Each row of a before or after table is a point. One or more steps were done to the points. Then noise was added and the rows were shuffled. The steps act on columns, c1 being the first. Name the steps. A step turns or swaps two columns, mirrors them in a line or flattens them onto one, adds a multiple of one to another, or multiplies or shifts one. Angles are multiples of 10 degrees, from the lower column toward the higher: turns from -170 to 170, lines from 10 to 170 but not 90. Use the fewest steps. Two steps may share a column if one is a turn and the other turns, adds or multiplies; they go together, in the order done. Otherwise the lowest column goes first.
In the rows, zero is written as 128.

Before:
[[132 143 142]
 [ 98 123 113]
 [105 116 123]
 [163 153  87]
 [164  90  72]
 [133 170 186]
 [ 97 155  72]
 [184 108 142]]
After (8 x 3):
[[116 104 120]
 [ 89 163  37]
 [109 185 150]
 [152 166  61]
 [155  96  39]
 [170 130 219]
 [142 129 150]
 [123  97 104]]
Steps: swap c1 and c2; multiply c3 by 1.6

Before (12 x 6):
[[101 161 163 127 160 140]
 [249 143 118 164 173  88]
 [124 108 156 147 118  35]
 [ 95 104 103 169  86 132]
 [226 126 140 133 214 131]
 [146 104 182  96 135 101]
 [163 206 109 154  87  98]
 [108 118 167 157 226 117]
 [156 126 103 106  89 124]
 [101 165  98 143 125 137]
 [135 138 155 149 100 136]
 [101 102 137 146  96 129]]
After (12 x 6):
[[159 160 162 139 102 135]
 [175 146 117  83 246 163]
 [ 88 102 102 129  95 169]
 [ 93 100 136 128 101 145]
 [ 90 124 104 129 153 103]
 [ 86 199 109  95 165 153]
 [103 140 152 138 135 152]
 [112 108 158  37 126 147]
 [214 125 137 130 223 131]
 [133 104 184 100 144  95]
 [228 118 165 117 106 155]
 [122 165 101 137  99 146]]
Steps: swap c1 and c5; swap c4 and c6

Before, 9 rows:
[[146 132 147 116  50 198 158 197]
 [ 93 122 106 176 126  93 124 218]
 [ 95 156 153 170 169 154 134 110]
 [138  95 176  87  92 166 203 175]
 [102 144  59 178 166  95 144 121]
 [ 81 140 115 117 182 190 126 124]
 [103  96 112 158 175 178  92  73]
 [134 143 128 110 189 138 100  82]
 [169 117 153 124 150 193 171 170]]
After, 9 rows:
[[143 106 206 169  57 124 142 190]
 [ 90 103  89  86 116 135 137 216]
 [ 83 116 184 124 182 159 136 118]
 [ 92 111 167  79 155 114 119 105]
 [135 142 189 180 109  59 156 186]
 [100 115  86  66 146 155 179 116]
 [137 133 129 121 191 150 107  81]
 [ 98 180 162  82 165 178 110  91]
 [171 123 205 123 148 104 147 170]]
Steps: mirror c2 and c8 in the line at 100 degrees; turn c3 and c7 by -40 degrees; turn c3 and c6 by -70 degrees; mirror c4 and c5 in the line at 100 degrees

Before:
[[164 141 122 161  96  72  92 141 178]
 [ 99  60 140 193  53 117 110 111 117]
 [138 165 151  89 112 157 150 199 130]
 [175  45  95 135 105 109 153 144 151]
 [110  57 152 242 111 132 129 139 162]
 [123  84 187 125 151 117  85  63 114]
 [139 113 174 171  69 209 125 150 212]
 [129 197 160 172 131 168 169  98 135]
 [108 157 117 116 128 102  76 113 106]
 [106 118 146 137 104 166 125 114 205]
 [ 98  65 157 171  98  74 146 118 113]]
After (11 x 9):
[[139 113 174 215 190  72 125  67  93]
 [ 97  65 157 151 126 189 146 115 168]
 [105 118 146 183 133  99 124  89  76]
 [176  46  95 147 149 152 153 123 115]
 [123  84 190 117  59 131  85 118 135]
 [164 142 123 186 144 192  94 125 110]
 [137 165 151 101 201 107 151 141 100]
 [108 156 117 104 111 152  75 130 137]
 [ 99  58 140 173 148 164 109  61 177]
 [129 195 160 165 110  92 168 103 150]
 [110  55 151 236 148 130 130 118 175]]
Steps: mirror c4 and c9 in the line at 20 degrees; turn c5 and c6 by -160 degrees; turn c5 and c8 by -60 degrees

Before (13 x 11):
[[ 82 115 107 101  92 136 125 113 156 145 121]
 [189 177 111 123 164 165 124  73 115 153 150]
 [155 134 142 114 158 134 136 105  84 120 163]
 [126 138 126 162 134 197 120 148 108 143 105]
 [ 90 141  96 113 130 130 160 139 155 148 116]
 [170 113 123 127 167 142 104 138 119 134 173]
 [159 156  90 145 155 107  92  96  82 140 157]
 [140 147 137 116 165 114 119  96 117 167 154]
 [ 84 134 114 141 119 117 111 107 138 163 133]
 [120 114 126 145 107 105 129 112 150 143 105]
 [141 159 126 186  81 137 109 140 111 158 150]
 [ 94 167 135 114 146 135 126 102 162 106 122]
 [147 122 113 150 162 122 132  80 115 139 183]]
After (13 x 11):
[[174 126 125 125 164 147 103 149 118 132 174]
 [124 136 133 126 147 137 129  59 167  89  96]
 [185  76 113 142 161 119 131  48 105 157 149]
 [150 123 110 119 163 165 125   8 116 146 195]
 [107 106 129 150 112 109 131 110 142 160 121]
 [131 113 116 147 124 121 111  89 139 177  82]
 [118 101 102 115  93 136 124 106 161 124  81]
 [157 115 133 115 169 118 120  62 116 159 141]
 [104 162 126 149 135 199 117 159  95 179 126]
 [153 121  92 131 152 103  94  55  82 155 156]
 [118 148  97 121 130 127 159 133 156 130  96]
 [159 107 138  99 157 134 145  78  93 108 159]
 [152 168 123 180  80 140 109 137  96 215 144]]
Steps: swap c1 and c11; multiply c8 by 2; turn c2 and c8 by -30 degrees; add 1 times c4 to c10; turn c4 and c9 by -20 degrees
